Each row of a before or after table is a point. One or more steps were done to the points. Then noise was added and the rows were shuffled. The steps act on how far a point lies along the listed directions, d1 being the first. What was done? A step turns or swaps two directions, mirrors them in a line or flattens them onto one, adds a multiple of one to another, or multiplies one. Angles are multiples of 10 degrees, from the lower direction toward the higher: turns from -170 to 170, lines from 10 to 170 but not 90. Use the fewest steps. Two steps may share a direction if one is a turn and the other turns, adds or multiplies; they go together, in the order done. Otherwise the lowest direction goes first.
In the rows, zero is written as 128.

Directions:
(1): [112  95  82]
(2): [156 165  92]
Before, 11 rows:
[[105 106 177]
 [141 137 106]
 [157 156  89]
 [131 103  91]
 [171 156  55]
 [187 211  97]
 [105  78 126]
 [125  96 101]
 [ 88  31 124]
 [112 145  99]
 [ 72  55 155]]
After (11 x 3):
[[149 150 158]
 [137 125  75]
 [118 128 175]
 [149 144 116]
 [146 135 203]
 [139 132 164]
 [114 155 135]
 [109 106 126]
 [163 157 131]
 [141 134 129]
 [153 143 162]]
Steps: multiply d1 by -1; multiply d2 by 0.4

Directions:
(1): [149 160  90 170]
(2): [148  75 134 164]
(3): [ 84 105  81 126]
Before:
[[161 141  97 191]
 [129 147 140  69]
 [105 146  96 124]
 [145 125  83 195]
 [143 143  96 173]
 [130 170 118 126]
 [172 210 179 109]
 [140 169 121 123]
 [ 61 189  87  99]
 [ 99 107  98 130]]
After (10 x 4):
[[133  97 115 156]
 [111 127  93 130]
 [101  56  95 186]
 [112 122  97 141]
 [170 164 134 165]
 [147 154 117 158]
 [152 104 146 146]
 [152 175 118 154]
 [105  95  97 100]
 [ 55 154  61  99]]
Steps: multiply d1 by 0.7; turn d2 and d3 by -110 degrees

Directions:
(1): [141  90 106 105 155 141 100 198]
(2): [157 162  54 134  90 121 140 141]
Before (14 x 8):
[[118  83 158 103 159 143 122 147]
 [136 137 122 133 115 144 119 107]
 [141 139 110 140 128 132 122 134]
 [144 104 112 104 138 129 117 157]
 [104  81 169 110 166 142 111 137]
 [130 146 134 137 109 136 137 111]
 [148 121 116 111 139 143 118 162]
 [125 135 110 128 126 132 127 140]
 [137 104  95 114 138 128 110 161]
 [131 114 115 120 133 141 118 147]
 [126 107 116 131 132 132 122 163]
 [120 123 122 130 116 127 127 150]
 [110 183 173 165  78 100 188  16]
 [130 118 110 110 133 125 111 155]]
After:
[[143 129 114 126 122 147 110 132]
 [115 123 133 124 137 134 125 142]
 [113 131 164 130 125 125 152  75]
 [113 117 144 133 122 126 125 141]
 [111 114 154 116 141 125 114 124]
 [129 119 170 122 146 143 124 123]
 [142 135 112 129 116 142 126 145]
 [133 123 130 135 146 136 113 141]
 [119 102 168 113 143 128 124 108]
 [184 169  10 129  66 113 154 173]
 [109 110 161 138 137 129 130 125]
 [117 114 148 123 136 139 124 122]
 [104 144 153 139 113 120 147  62]
 [108  95 160 121 155 126 116 118]]
Steps: turn d1 and d2 by -100 degrees

Directions:
(1): [139 146 199 145  82 144 149 182 112 136 158]
(2): [110 166 102 172 112  61 184 131 119 113 114]
(3): [103 113 156 114 185 151 194 119 138  82 153]
(4): [ 72 155 126 110 120 127  81 171 145  65 116]
(5): [106  56 154 144 101  85 106  99  99 100 152]
(6): [ 92 114  90  74  63 146 166 120 141 144 150]
Before (12 x 11):
[[108 113 107 130  62  68  94 116 116 102 133]
 [148  54 138 147 141 110 116  58  99 156 141]
 [113 102 107 110  68 122  68 123 120 115 118]
 [168 177 130 168  94  94 141 158  90 150 105]
 [152 162 180 155 123 125 117 172  98 131 118]
 [144  87 181 143  94 165 100 152  99 115 178]
 [109 140 106  86  91 151 111 139 151 132 141]
 [131  65 136  72 101 120 157  63 124 152 177]
 [178 136 161 163  94 144 124 173 102 187 153]
 [149 152  79 163  92 128 202 109 138 177 103]
 [ 90  66 205 108  87 169 139 167 124  78 169]
 [161  71 190 139  75 134 142  78  97 164 151]]
After (12 x 11):
[[181  98 125 121 137 174  73 131 120 190 139]
 [157  53 152 117 107 138 118  44 108 162 135]
 [163 148 133 151  73 167 190 143 130 188 127]
 [109 109  93 121  69 100  80 118 119 111 112]
 [121  75 113  84 102  91 173  52 122 145 167]
 [186 147 165 135 100 153  97 166  91 167 125]
 [ 86  33 140  74 140 177  97 109 143  75 140]
 [136  59 115 114 146 165  66  96 118 110 150]
 [159 131 168 121 155 162  70 148 111 139 116]
 [105 143  87  91 100 133 117 127 153 125 133]
 [138  76 127 167 132  79 146  61  93 150 133]
 [115 111 136 128  48  86  90 136 112 107 146]]
Steps: turn d1 and d2 by -80 degrees

Directions:
(1): [ 83 174  98  92 136 119 196 124 156 136  72 116 122  94]
(2): [ 99 149  96 134  84 139  80 123 211 118 124 133 143 175]
Before, 10 rows:
[[ 85 181 106  89  95 112 139 132 205 125  75 141 123 123]
 [ 95 150  99 107  96 135 112 135 173 113 115 122 146 157]
 [108 132 106  79 123 117 165 133 136 138 120 110 141 134]
 [189  74 196 155 185 134 137 129  27 123 169 104 119  88]
 [126 105 117 144  97 137  54 125 156 114 176 147 153 180]
 [146 154 113 119 136 127 153 125 141 136 102 120 137 121]
 [123 133  80 136  74 127  63 132 178 121 113 130 148 166]
 [ 92 179 104  86 160 120 200 129 142 122  85 130 114  82]
 [142 106 130 118 160 123 149 134 100 127 126 142 118 125]
 [208  49 146 206 106 143  18 130  93 118 235 157 157 191]]
After, 10 rows:
[[214  37 156 205 122 136  29 133  71 121 242 157 148 173]
 [104 141 106 110  99 132 102 130 174 112 123 127 149 160]
 [ 87 177 107  96  81 108 133 130 210 125  85 137 125 128]
 [102 137 101  86 117 116 156 134 139 143 117 111 146 134]
 [134  95 120 148 103 136  58 132 142 114 184 146 146 173]
 [179  82 196 144 192 131 154 124  22 125 155 103 112  74]
 [ 86 180  91  89 158 123 197 127 154 121  82 126 115  85]
 [137 130  87 147  73 124  50 129 170 123 121 129 149 170]
 [143 155 107 118 133 129 150 120 139 134 101 122 139 124]
 [136 106 129 119 158 122 150 138  99 127 122 141 114 124]]
Steps: turn d1 and d2 by 10 degrees
